Each row of a before or after table is a point. One or more steps were done to the points. Then noise was added and the rows were shuffled. The steps act on columns, c1 being the first. What was done? A step turns or swaps two columns, mirrors them in a line or flattens them onto one, adds a multiple of one to another, or multiplies or shifts one. Angles are multiples of 10 degrees, from the lower column toward the higher: turns from -170 to 170, lines from 10 to 170 but not 90. Use the fewest steps. Two steps may share a column if one is a turn and the other turns, adds or multiplies; they go together, in the order done. Otherwise the lowest column goes first.
(in the rows, 128 means zero)

Before, 14 rows:
[[117 108]
 [105 158]
 [117 100]
 [159 131]
 [146 153]
 [121 141]
 [143 105]
 [101 148]
 [153 154]
 [108 115]
 [150  92]
 [115  95]
 [159 115]
 [156 109]]
After, 14 rows:
[[ 75  99]
 [139 115]
 [150 158]
 [ 96  91]
 [193 154]
 [131 148]
 [185 152]
 [109 105]
 [140 141]
 [128 108]
 [ 65  95]
 [164 130]
 [ 87 109]
 [ 89 115]]
Steps: add 1.5 times c2 to c1

Before:
[[112  77 103]
 [122 186  91]
 [105 136 136]
 [118 124 148]
 [129  67 111]
 [106 138 123]
 [142  91 116]
 [104 168 117]]
After (8 x 3):
[[122 136 166]
 [ 86 119 122]
 [ 82  97 101]
 [ 98 147 123]
 [101  67  95]
 [ 85 130 118]
 [111 143 190]
 [ 90 133 185]]
Steps: shift c1 by -20; turn c2 and c3 by -120 degrees

Before, 14 rows:
[[103 131 144 125]
 [110 129 141 117]
 [130 121 130 122]
 [123 119 112 130]
 [189 123  86 138]
 [103 131 135 120]
 [120 132 142 184]
 [105 127 126 121]
 [112 115 139 125]
 [110 195  38 119]
 [102 115 141 122]
 [110 141 145 140]
 [104 153 146 112]
 [129 156 138 126]]
After (14 x 4):
[[140 123 130 120]
 [ 99 130 143 116]
 [113 132 142 175]
 [138 119 112 137]
 [131 115 139 120]
 [ 86 154 138 121]
 [  9 195  39 164]
 [ 65 153 145 104]
 [ 98 131 134 118]
 [ 92 141 146 130]
 [197 124  84 157]
 [110 129 142 111]
 [106 127 127 121]
 [121 114 141 116]]
Steps: add -1.5 times c2 to c1; add -0.5 times c3 to c4

Before (13 x 6):
[[ 94 104 138  89 183 143]
 [138 114  76 127 169  87]
 [134 112 134 140 107 124]
 [114 148 128 150 115 116]
 [114  98 109 104 166 108]
 [109 155 115 136 119 155]
 [ 71 171 148 105 176 176]
 [ 72  99 115 113 107 102]
 [134 129 153 135 165 168]
 [129 128 162 133  97 102]
 [ 96 143 119  78 155 125]
 [146 141  70 126 132 172]
 [126 132  94 140  97 167]]
After, 13 rows:
[[ 69 143  88 138 104 103]
 [134 155 135 114 107 155]
 [ 92 167 136 152 141 129]
 [138 116 149 128 112 148]
 [ 89  88 127  77 145 114]
 [128 172 127  70 145 140]
 [159 168 139  94 122 132]
 [ 97 126  78 119 101 144]
 [ 71 176 106 149  81 170]
 [139 103 114 114  69 100]
 [ 88 109 104 109 122  99]
 [148 124 141 135 129 111]
 [159 103 132 162 125 128]]
Steps: turn c1 and c5 by 80 degrees; swap c2 and c6; swap c3 and c4
